Each row of a before or after table is a point. The points were changed in one or more steps. Then noise was added and the rows were shuffled. The steps act on how far a point lies along the listed directions, d1 being the first. What was done? A step turns or swaps two directions, mirrors them in a line or flattens them onto one, adds a multiple of one to another, or multiplies one. Angles are multiples of 10 degrees, from the lower direction toward the higher: turns from -170 to 170, lines from 10 to 170 but not 90. Use the fewest steps. Two steps may share a direction if one is a turn and the other turns, adds or multiplies; they go together, in the order done. Otherwise the lowest direction goes first.

Directions:
(1): [-4.6  3.7]
(2): [-3.7 -4.6]
Before (13 x 2)
[[ 0.0  5.2]
 [-3.0  2.7]
 [-2.7  2.2]
 [ 9.9 -3.1]
 [ 4.1  4.0]
 [ 3.9  3.4]
 [ 0.2 -2.6]
 [-6.5 -4.3]
 [-3.1  0.1]
 [-0.1  3.6]
 [ 1.6  3.2]
 [ 6.7 -5.0]
 [-5.6  1.2]]
After (13 x 2)
[[-3.2  0.0]
 [-2.7  1.7]
 [ 9.3 -3.3]
 [ 1.2 -5.7]
 [-3.1 -4.2]
 [-2.4 -2.9]
 [-4.1 -0.5]
 [ 1.7  2.2]
 [ 8.6 -0.4]
 [-0.9 -3.8]
 [ 0.8 -5.2]
 [-4.9  2.5]
 [-3.1  7.2]]
Steps: mirror d1 and d2 in the line at 20 degrees

Directions:
(1): [0.1 7.2 0.6]
(2): [-7.0 -0.1  1.9]
(3): [ 1.9 -0.6  7.0]
Before (10 x 3)
[[ 1.7  7.1  0.4]
 [ 0.0 -5.1 -4.4]
 [-1.0 -1.3 -1.0]
 [-6.2 -0.4 -6.7]
 [-8.2  6.1  4.7]
 [ 1.7  0.1 -5.2]
 [ 4.8  0.1  0.6]
 [ 0.0  1.6  1.6]
 [ 1.0  0.5  0.6]
 [ 2.4  6.2  9.3]]
After (10 x 3)
[[ 3.5 -4.6 -1.6]
 [-0.8  5.5 10.2]
 [ 3.8  0.2 -4.0]
 [-9.4  7.1  1.3]
 [ 8.4 -1.1  3.5]
 [-1.0  0.4 -0.8]
 [-0.6  1.3  0.5]
 [-0.3  7.4 -1.3]
 [ 1.2 -1.7  0.3]
 [-1.9  0.5 -4.3]]
Steps: mirror d2 and d3 in the line at 40 degrees

Directions:
(1): [ 7.8 -2.2  1.8  4.6  3.7 -1.4]
(2): [ 4.9  3.0  0.3 -1.6 -7.8 -3.2]
(3): [ 2.8 -1.8  4.7 -7.8  1.6  2.9]
Before (8 x 6)
[[-10.2  -3.8  -6.0   2.5   5.3  -0.9]
 [ -4.9  -3.0   7.3  -8.9   0.7   3.8]
 [  7.3   0.0   3.7   3.1   0.2  -2.6]
 [  4.3  -3.9   2.1  -0.5   0.7   1.3]
 [ -6.6   0.4  -4.8   3.4   2.2  -1.0]
 [  5.1  -2.7   3.9  -4.4   2.9   2.1]
 [  7.2  -1.1   2.2   2.9  -5.6  -3.0]
 [  0.7  -5.2   3.6  -5.8   7.5   5.9]]
After (8 x 6)
[[ 1.1 -4.0  1.1 -0.5  0.6  1.8]
 [ 2.8  0.3  2.0  3.1  0.4 -1.7]
 [-0.1 -5.0  2.7 -6.2  7.9  5.8]
 [-4.6 -4.2  5.6 -4.5  3.8  3.1]
 [-2.0 -3.5 -1.4 -3.1  0.5 -1.9]
 [ 0.5 -3.4  1.9 -2.6  4.8  2.8]
 [ 2.0 -0.6 -0.2  4.5 -4.3 -2.1]
 [-0.5  0.2 -2.6 -0.4 -0.8 -1.6]]
Steps: multiply d1 by 0.4; flatten d2 and d3 onto the line at 130 degrees

Directions:
(1): [-9.5 -2.6 -2.8 -2.7 -0.8 -4.8  3.1  1.3 -3.2]
(2): [-2.0  9.9 -2.5 -2.1 -5.1 -1.8 -2.8 -2.2  2.2]
(3): [ 3.8 -1.0  4.1  0.6 -2.3 -8.0  3.4 -6.6 -1.3]
(4): [-4.4  2.6  0.9  8.9  0.3  3.7  4.9 -3.7  0.3]
(5): [ 3.9  3.3 -1.3  1.9 -3.3  0.1  3.4  5.6 -8.6]
Before (14 x 9)
[[ -3.2  -2.6   2.6   4.1   4.5   2.8  -1.0   1.6   2.8]
 [  0.1   5.3  -0.7   9.4   2.4   7.1   0.6   0.7   3.1]
 [ -2.5  -8.3   1.9  -2.9   4.1   6.0   1.1   2.8   1.6]
 [ -2.6   3.0   3.1   2.8  -3.0 -10.9  10.5  -2.8  -8.4]
 [ -9.5  -1.9  -3.9  -5.7   0.8  -3.4  -0.8   6.7  -4.5]
 [  1.9   2.1   3.0   1.2   2.2   3.1  -3.1  -2.9   4.0]
 [ -3.9  -3.9  -0.2  -3.6   3.8   0.8  -3.4   2.2  -1.0]
 [  1.3  -3.5   0.3   1.4   1.1   2.2  -0.5   5.0  -1.8]
 [  5.6 -12.2   4.2  -0.2   7.6   3.9  -0.6   3.6   2.0]
 [ -0.3   3.5   2.9   8.4  -0.2   5.9   3.2  -6.2   4.4]
 [  2.0  -4.5  -0.1  -3.5   2.7   3.3  -3.2  -0.3   4.1]
 [ -6.1  -4.9  -2.6  -1.1   0.8   2.3   0.3   1.6   1.3]
 [  4.0   2.7   4.4   6.9  -0.9  -2.1   4.1  -9.0  -2.1]
 [  1.7 -10.7   2.5  -2.1   8.3   1.9  -0.2   0.4   1.1]]
After (14 x 9)
[[ -1.1   3.9   3.6   4.1  -3.7  -9.8  10.8  -2.9  -8.5]
 [ -2.2  -7.2   2.3  -0.5   4.2   8.0   1.5   1.3   1.8]
 [ -0.7  -4.1  -0.1   0.5   1.4   1.2  -0.5   5.1  -1.8]
 [  0.5 -10.1   2.7   0.3   8.6   2.9   1.1  -1.3   2.0]
 [ -5.9  -3.1   0.4   0.4   4.2   2.6  -2.0  -0.2   0.5]
 [ 10.2   2.8   3.5   2.1  -2.3  -3.5   1.4  -4.8  -4.8]
 [  8.5   5.8  -1.3   3.9   0.7   5.2  -2.5   6.2  -0.7]
 [  3.5 -13.0   3.8  -1.3   8.2   2.8  -0.4   2.8   3.0]
 [ -0.2  -4.7   0.1  -2.4   3.0   3.6  -2.6  -1.5   4.9]
 [ -5.0  -3.0  -1.6   4.1   1.1   5.4   1.8   0.0   1.6]
 [ 10.5   5.1   3.4   4.0  -2.4   5.6   0.2  -0.3   0.0]
 [-14.0   0.3  -2.7   2.1   1.7   0.4   2.3   1.6  -1.8]
 [  0.9  -1.0   2.9   4.7   3.8   4.2  -1.4   2.8   1.6]
 [  4.2   1.8   3.2  -1.0   1.6   2.4  -4.2  -1.5   3.0]]
Steps: turn d4 and d5 by 40 degrees; turn d1 and d4 by 50 degrees
